Each point is reached from the start by the listed moves, each made 0, 1 or 2 times, or once backwards (-1), plus a little noise. Say if it took an odd or an even number of moves. Then give how often each move was made.
(in the rows, 128 means zero)

Moves:
(1): [194 103 125 135]
(2): [118 200 195 159]
Start: [149 119 145 121]
Points:
[ 74 216 214 142] -> even (-1, 1)
[149 122 143 123] -> even (0, 0)
[96 76 82 86] -> even (-1, -1)
[ 85 145 149 111] -> odd (-1, 0)

Moves:
(1): [159 127 167 133  92]
(2): [125 179 124 107 104]
(3): [ 96 130 159 133 125]
(4): [136 144 123 167 141]
Start: [142 105 134 124 107]
Points:
[187  62  98 182 148] -> odd (0, -1, -1, 1)
[121 239 222 169  45] -> odd (1, 2, 2, 2)
[145 172 125 142  94] -> even (0, 1, 0, 1)
[124 137 156 212 124] -> odd (0, 0, 1, 2)
[192  86  91 220 162] -> even (0, -1, -1, 2)

Moves:
(1): [164 143 120 131 116 108 118 110 158 145]
(2): [130 177 143 141 114 124 128 149 146 131]
(3): [144 103 147 119 128 118 125 137 143 100]
(4): [142 113 129 162 158 120 115 122 129 145]
(5): [128 153 129 122 151  99 118 144 120 139]
(6): [128 132 147 124 128 167 127 129 122 150]
(7): [140 139 140 123 132 134 169 106 155 140]
(8): [143 134 115 120 130 150 138 140 126 121]
Start: [141 137 137 141 125 124 134 132 128 133]
Points:
[233 135  98 166 128 135 181  95 194 131] -> odd (1, 0, 0, 1, -1, -1, 1, 2)
[134  81 217 149 191 102 108 169 116 117] -> odd (-1, 0, 2, 1, 1, 1, 0, -1)
[179 134  88 106 170 110 185 127 131 115] -> even (0, -1, 0, 0, 1, -1, 1, 2)
[157  93 130 174 132 197 100 147 103 140] -> odd (0, 0, 0, 1, -1, 1, -1, 1)
[249  95 218 123 190 141 174  80 200 192] -> even (1, -1, 2, 1, 1, 2, 2, 0)

Moves:
(1): [144 119 120 139 133 123 136 143 128 110]
(2): [116 150 121 128 135 113 122 130 108 147]
(3): [116 139 149 140 119 101 108 127 152 135]
(4): [141 124 127 150 116 153 113 121 120 146]
(5): [122 118 136 143 150 139 101 109 135 113]
(6): [163 128 153 102 130 135 138 110 124 136]
(7): [121 150 148 150 135 130 127 130 150 130]
(8): [120 131 130 131 133 132 120 148 132 140]
(9): [125 125 104 119 136 107 134 107 151 120]
Start: [134 132 116 117 123 144 102 131 128 122]
Points:
[ 43 249 146 160 154  34  45 100 232 193] -> even (-1, 2, 2, 0, 0, 0, 2, 1, 2)
[130 129 195 162 160 180   9  72 226 143] -> odd (-1, -1, 1, 1, 2, 1, 1, 2, 1)
[ 76 206 164 180 186 137  38  64 142 142] -> even (-1, 2, 0, 0, 2, 0, 2, -1, 0)
[113 197  67  76 144  82 168 121 106 132] -> even (0, 2, -1, -1, -1, 0, 1, -1, 1)
[162 114 130  44  95 167 121 153 123 166] -> odd (-1, -1, 0, 0, -1, 1, -1, 2, 0)
[168 202 203 147 131 167  24  48 114 221] -> even (-1, 2, 1, 2, 1, 2, 1, 0, 0)

Moves:
(1): [148 116 129 130 133 136 112 117 127 129 115 129]
(2): [109 148 109 129 137 135 131 121 147 141 149 130]
(3): [127 129 118 132 121 129 140 124 131 129 136 131]
(4): [134 126 136 124 129 127 138 129 109 130 149 132]
(5): [121 134 130 139 130 137 122 142 119 103 138 118]
(6): [142 137 138 136 132 137 126 131 125 122 129 120]
(7): [131 140 116 120 123 131 124 125 122 128 128 136]
(8): [126 126 150 116 130 146 134 121 127 119 137 131]
(9): [134 130 151 130 117 120 106 141 124 128 129 141]
(10): [123 129 112 106 110 143 119 115 143 144 131 118]
(11): [131 130 125 120 123 113 128 127 138 118 134 115]
(12): [119 132 126 130 124 131 126 122 120 125 130 115]
Start: [119 121 133 123 125 122 130 128 127 140 121 115]
Points:
[112 157 179 135  65 160  88 171  48  94 166 100] -> even (-1, -1, 1, 1, 2, 1, 1, 0, 2, 1, -1, 2)
[ 95 190 200 144 119 203 134 128  82 121 249 122] -> even (0, 2, 2, 2, 1, 2, 0, 2, 2, 0, -1, 2)
[113 146 100 133 121 110 171 130 136 158 108 178] -> even (-1, 0, 2, -1, -1, 0, 2, 0, 0, -1, -1, -1)
[ 77 165 115 132  91 130 127 138 188 126 168  82] -> odd (-1, 1, 2, -1, 1, 1, -1, 0, 1, 1, 1, 0)
[189 164 182 113 142 120 121 137  98 104 187 137] -> even (1, 1, 0, 2, 0, 2, 2, 1, 1, -1, 2, -1)
[112 169 157 154 141  98  89 160 146  82 134  76] -> even (0, 1, -1, -1, 1, 1, 0, 0, 1, -1, 2, 1)
